Each row of a before or after table is a point. One or more steps were done to the points. Then noise was added and the rows were shuffled. The steps act on how far a point lies along the listed directions, d1 being the first. Name the steps. A step turns or swaps two directions, mirrors them in a line or flattens them onto one, adds a multiple of one to another, or multiplies one. Angles are multiples of 10 degrees, from the lower direction toward the higher: turns from -170 to 170, lines from 10 to 170 but not 90. Use the fewest steps. Two steps may share a direction if one is a turn and the other turns, adds or multiplies; they go together, in the order done. Otherwise the lowest direction goes first.
(in the rows, 128 means zero)

Directions:
(1): [145 76]
(2): [180 145]
Before, 13 rows:
[169 119]
[135 114]
[176 113]
[56 104]
[56 105]
[80 31]
[61 104]
[60 95]
[120 108]
[92 39]
[142 142]
[49 83]
[140 100]
After, 13 rows:
[77 111]
[131 132]
[123 128]
[140 138]
[80 107]
[151 137]
[73 115]
[83 113]
[156 138]
[79 109]
[80 110]
[79 107]
[125 119]
Steps: multiply d1 by 0; multiply d2 by 0.7

Directions:
(1): [191 143 105 103 189 132]
(2): [100 168 118 63 120 79]
(3): [147 190 85 150 84 154]
(4): [95 165 126 184 177 95]
(5): [146 173 209 123 126 144]
(6): [77 140 119 103 159 196]
Before:
[105 199 147 75 120 117]
[173 157 116 135 187 46]
[195 155 149 187 201 82]
[92 130 172 106 162 119]
[109 155 146 107 149 114]
[99 55 154 104 129 171]
[125 152 199 68 103 97]
[146 113 198 107 194 169]
[157 160 102 140 221 141]
[139 113 136 55 149 49]
[146 113 127 47 133 114]
After:
[118 128 164 97 146 127]
[150 105 127 57 102 138]
[133 81 132 129 113 214]
[150 133 192 68 88 115]
[166 118 163 188 184 73]
[119 136 130 146 196 131]
[152 66 139 56 111 87]
[112 168 172 60 127 106]
[148 97 138 126 165 47]
[160 122 200 130 146 191]
[114 96 184 103 147 149]
Steps: multiply d1 by 0.4; turn d2 and d3 by -30 degrees; turn d3 and d4 by 40 degrees; turn d5 and d6 by -10 degrees

Directions:
(1): [91 88 148 142 78 87 180 167 117 196 156 103]
(2): [107 209 202 174 108 131 134 108 135 141 81 112]
Before:
[84 111 173 155 62 84 207 155 124 166 165 103]
[176 94 67 106 144 156 105 117 128 102 141 131]
[130 105 115 129 104 126 126 127 157 150 126 138]
[172 156 71 120 161 167 119 96 131 73 115 165]
[148 153 129 117 151 146 102 88 125 60 85 152]
[138 180 167 143 119 141 123 125 138 140 119 112]
[166 128 88 111 161 176 100 76 158 46 101 151]
[124 128 145 123 122 115 118 123 114 138 117 118]
[79 153 177 150 106 89 190 140 127 183 144 96]
[80 215 242 184 71 119 152 139 142 156 86 96]
[161 77 60 96 133 132 101 141 127 103 158 148]
After, 11 rows:
[92 122 177 151 78 93 174 137 115 155 112 113]
[129 109 124 114 134 120 112 126 113 133 126 124]
[143 86 61 76 182 129 131 130 127 95 178 142]
[92 148 190 177 65 115 183 115 149 158 100 101]
[128 6 58 69 118 107 140 194 125 128 201 132]
[108 179 160 178 82 120 190 127 126 168 112 116]
[135 204 167 161 110 145 105 108 136 117 88 132]
[138 181 169 168 101 144 128 104 132 140 92 102]
[141 97 115 113 115 121 141 158 129 158 172 115]
[138 124 118 127 122 139 111 115 160 130 116 144]
[165 89 60 83 161 146 116 111 135 43 169 160]
Steps: turn d1 and d2 by -140 degrees

Directions:
(1): [59 177 146 118 78 121 80 122 76 159 128 169 119 195 131 196 116 114 147 76]
(2): [147 119 156 187 208 227 108 146 164 121 92 156 119 175 131 159 126 127 172 119]
(3): [156 175 69 113 130 200 173 149 66 162 150 99 199 133 146 161 105 100 113 168]
(4): [185 116 110 117 70 134 217 118 115 86 117 168 59 166 147 127 138 81 175 119]
(5): [183 132 79 174 167 78 116 131 76 103 164 194 134 91 124 185 163 184 134 108]
Before:
[164 115 102 153 150 88 141 129 139 124 142 117 124 87 119 112 136 159 105 139]
[116 78 164 131 140 50 90 121 176 111 116 126 128 88 118 93 165 179 127 123]
[67 148 158 101 91 119 109 132 136 164 105 94 130 140 127 107 125 93 97 135]
[107 129 152 150 109 97 80 117 112 113 118 145 109 125 110 149 124 139 128 101]
[99 141 120 131 140 66 84 120 100 150 154 157 138 110 120 163 142 155 113 75]
[131 101 156 138 151 108 78 107 140 110 117 132 125 109 116 126 127 145 119 120]
[125 99 163 155 130 25 92 119 137 84 130 188 85 93 120 132 156 168 147 96]
[165 83 139 201 231 158 98 129 171 102 110 161 119 141 83 167 145 174 159 105]
[152 94 133 122 116 76 159 123 163 97 120 111 88 85 115 82 125 151 124 131]
[228 80 79 141 154 137 217 120 177 59 142 99 88 79 126 59 128 133 115 181]
After:
[103 155 124 93 55 78 143 123 81 134 137 131 105 138 120 140 109 128 128 103]
[141 113 128 138 122 90 113 123 125 107 128 104 130 76 109 112 126 144 106 137]
[139 102 120 92 56 35 165 107 121 103 129 135 112 115 136 99 164 129 141 121]
[163 111 90 122 159 87 158 126 129 126 154 111 142 62 129 109 147 142 105 131]
[147 146 102 136 93 98 164 128 99 132 137 147 99 140 134 152 127 126 131 112]
[127 127 121 109 122 138 158 138 146 147 111 83 141 105 130 91 132 91 98 170]
[157 101 141 115 104 86 123 97 127 95 126 132 106 105 124 110 124 124 127 129]
[119 119 130 111 87 10 117 119 106 106 155 146 121 67 123 114 146 150 111 124]
[141 71 159 161 143 75 114 103 169 81 101 172 56 156 78 144 159 160 167 76]
[84 177 114 119 44 126 125 107 63 127 141 182 70 219 135 200 98 103 155 76]
Steps: turn d1 and d4 by -130 degrees; turn d2 and d3 by -50 degrees; multiply d5 by 0.7

Directions:
(1): [28 99 93 139 131 161 105 141 200 167 94 135 184 155 107 118 141 179 154 119 120 161 133 162 88 99 107 120 149 121 186 151 105 137 174 47 122 134 190 113 120 123 157 125 136 122 74 81 29 159 147 170 122 127 122 76 107 109 46 230 158 118 127 186]
(2): [115 126 184 92 116 106 177 160 121 191 188 56 75 148 138 136 122 114 187 145 158 161 178 134 111 54 146 84 130 150 63 73 230 143 156 163 133 137 108 145 162 124 113 57 105 164 131 40 161 135 119 110 103 146 149 60 99 128 145 197 114 165 112 184]
(3): [175 110 177 136 60 133 102 134 165 128 66 157 55 89 201 125 95 151 127 83 195 145 135 101 96 165 139 110 111 80 172 111 43 146 84 115 171 100 83 101 194 60 129 161 123 137 71 113 179 152 147 82 126 125 146 154 153 133 141 195 152 156 64 201]
Before:
[179 130 152 126 123 138 136 139 117 130 108 117 97 109 168 150 109 120 100 107 162 126 120 96 136 152 136 130 130 106 117 113 103 142 83 136 143 114 82 126 164 112 123 138 112 124 126 139 174 119 125 100 137 125 145 142 156 113 164 122 126 143 88 156]
[132 133 147 109 106 124 163 147 143 163 146 99 87 145 149 143 110 135 164 153 156 146 153 152 125 82 157 109 118 122 104 103 154 139 140 125 144 131 140 119 157 117 106 84 125 136 119 83 122 149 138 116 103 130 156 107 115 128 125 204 132 150 103 183]
[188 143 187 109 92 98 161 152 87 142 180 102 52 134 149 130 104 87 147 145 152 116 149 102 146 109 151 111 132 139 80 90 181 127 108 181 135 145 87 129 149 129 104 99 95 144 147 119 198 113 101 92 125 126 141 133 120 137 187 110 107 144 114 137]
[174 142 175 103 144 108 155 132 84 117 164 125 69 142 142 144 130 89 138 138 143 129 133 114 153 117 143 113 133 145 70 96 193 123 107 188 128 132 97 140 126 142 100 97 101 143 177 118 193 106 117 108 104 126 136 138 119 130 192 88 107 149 104 106]
[127 141 142 102 152 125 154 143 86 157 164 81 108 125 104 112 142 105 137 149 135 131 145 143 140 114 129 127 118 142 69 110 190 131 142 158 115 133 123 157 128 143 104 95 123 142 160 125 145 105 109 121 126 122 145 107 130 137 135 110 106 139 135 94]
[167 119 209 98 46 108 146 141 133 155 128 103 39 85 193 123 86 123 161 108 210 156 166 125 95 111 141 85 107 112 101 71 141 140 104 175 159 114 76 133 189 64 108 109 126 153 104 84 212 152 132 63 108 138 146 116 133 151 172 169 113 159 76 185]
[179 119 148 138 101 129 109 134 156 120 76 164 93 99 171 120 98 135 110 93 175 125 107 95 114 176 148 131 104 86 153 144 53 136 104 115 154 117 93 107 161 80 131 171 132 127 91 129 181 141 141 102 114 133 143 155 155 146 149 151 148 133 77 156]
[113 112 146 131 106 127 132 145 183 166 133 125 129 135 132 100 120 150 154 123 156 171 145 136 82 86 126 106 156 117 137 117 133 131 133 101 159 120 128 108 160 106 137 112 111 130 96 94 104 164 164 119 124 129 140 83 114 112 118 214 141 159 109 190]
[214 150 155 125 120 95 132 120 71 99 162 134 68 119 157 121 106 92 103 132 135 109 116 109 147 146 128 135 120 122 84 126 140 114 77 180 137 118 59 133 149 126 99 126 99 138 167 175 218 98 115 98 137 129 118 170 155 141 190 38 79 140 131 85]
[146 145 116 139 136 115 139 120 109 124 140 135 112 132 135 127 118 121 101 123 108 114 116 125 155 147 114 153 136 136 121 138 117 113 130 140 116 133 131 144 111 125 111 122 142 109 141 154 148 124 131 113 142 115 133 172 131 125 143 51 120 123 122 84]
[82 133 84 106 188 119 161 113 85 141 204 84 204 182 47 128 138 116 141 191 52 118 138 166 138 94 123 143 155 166 91 164 213 113 181 161 86 139 182 143 66 194 137 98 130 123 166 138 73 111 96 171 145 142 103 94 98 124 117 76 119 83 180 54]
After (11 x 64):
[190 140 142 128 124 102 123 124 89 106 155 137 85 126 151 121 110 105 104 130 127 114 118 123 135 138 121 136 124 120 104 134 139 111 91 161 132 120 77 129 147 126 103 128 102 138 152 168 191 107 123 111 135 129 113 159 151 136 164 62 87 136 133 95]
[167 129 175 101 132 116 147 134 104 121 145 131 65 141 148 141 124 105 136 127 155 136 134 113 138 118 142 108 134 136 92 98 176 126 109 168 134 129 101 130 136 128 104 101 99 142 157 107 184 118 123 109 107 122 140 136 117 128 184 115 114 150 91 133]
[171 121 121 148 120 137 95 122 153 98 69 183 125 102 154 119 110 137 93 98 149 115 92 100 122 191 137 150 109 90 166 168 39 127 106 103 144 119 109 105 137 96 134 185 139 111 103 161 158 133 141 116 122 129 138 167 156 145 140 119 152 118 94 125]
[131 144 115 136 142 117 145 123 117 133 151 124 118 137 127 128 120 124 109 127 103 118 123 130 155 134 113 150 138 140 118 136 133 112 140 137 112 137 139 143 106 131 112 113 139 114 135 144 141 128 129 117 141 116 132 158 127 120 138 59 121 124 127 88]
[153 131 154 117 95 126 152 141 150 151 125 115 74 130 168 140 102 135 151 140 168 142 146 146 125 101 159 108 113 107 120 109 118 139 123 119 154 124 129 107 168 103 107 106 124 139 105 97 136 152 144 106 108 129 157 124 119 127 124 204 139 150 91 188]
[129 132 155 97 137 124 153 149 102 168 157 82 92 122 117 109 135 113 150 141 152 142 150 141 132 111 133 122 116 140 77 104 181 138 140 150 124 132 114 154 147 127 108 97 115 150 148 108 151 111 115 114 127 121 147 99 128 137 134 136 108 144 123 119]
[164 127 139 134 128 145 123 136 125 123 95 130 117 109 159 144 113 126 93 106 153 124 108 99 135 162 130 140 131 104 132 128 86 137 83 123 143 110 91 121 153 113 128 149 117 119 123 154 157 123 131 109 139 118 143 145 160 109 154 117 133 135 93 147]
[132 113 144 135 98 125 121 138 179 149 116 138 129 126 141 103 114 149 140 115 161 162 137 124 86 106 124 117 153 104 146 122 107 133 118 105 161 113 117 105 165 95 139 129 116 127 96 115 117 163 168 113 129 127 138 105 127 117 123 196 143 157 101 184]
[175 116 191 114 38 125 121 129 152 136 84 140 51 71 204 114 83 139 137 94 210 146 147 119 89 150 137 100 107 91 141 90 77 135 84 153 164 103 78 119 183 51 117 150 137 134 85 116 202 156 140 67 116 131 140 145 148 151 162 164 129 151 69 180]
[81 130 120 91 172 109 181 126 88 168 224 51 163 184 65 135 129 111 166 193 76 136 169 163 125 65 134 115 153 169 67 133 249 126 189 177 96 143 162 149 93 181 132 69 117 143 161 95 99 115 93 155 132 145 115 68 86 123 125 117 113 107 160 88]
[181 132 188 117 81 104 146 154 111 141 151 116 51 123 158 128 100 101 143 132 165 120 140 100 133 122 147 109 130 126 108 95 143 129 103 160 144 139 89 117 161 114 112 116 97 144 126 118 187 123 112 92 124 123 143 138 125 133 175 133 119 147 102 155]
Steps: multiply d1 by 0.7; turn d2 and d3 by 30 degrees
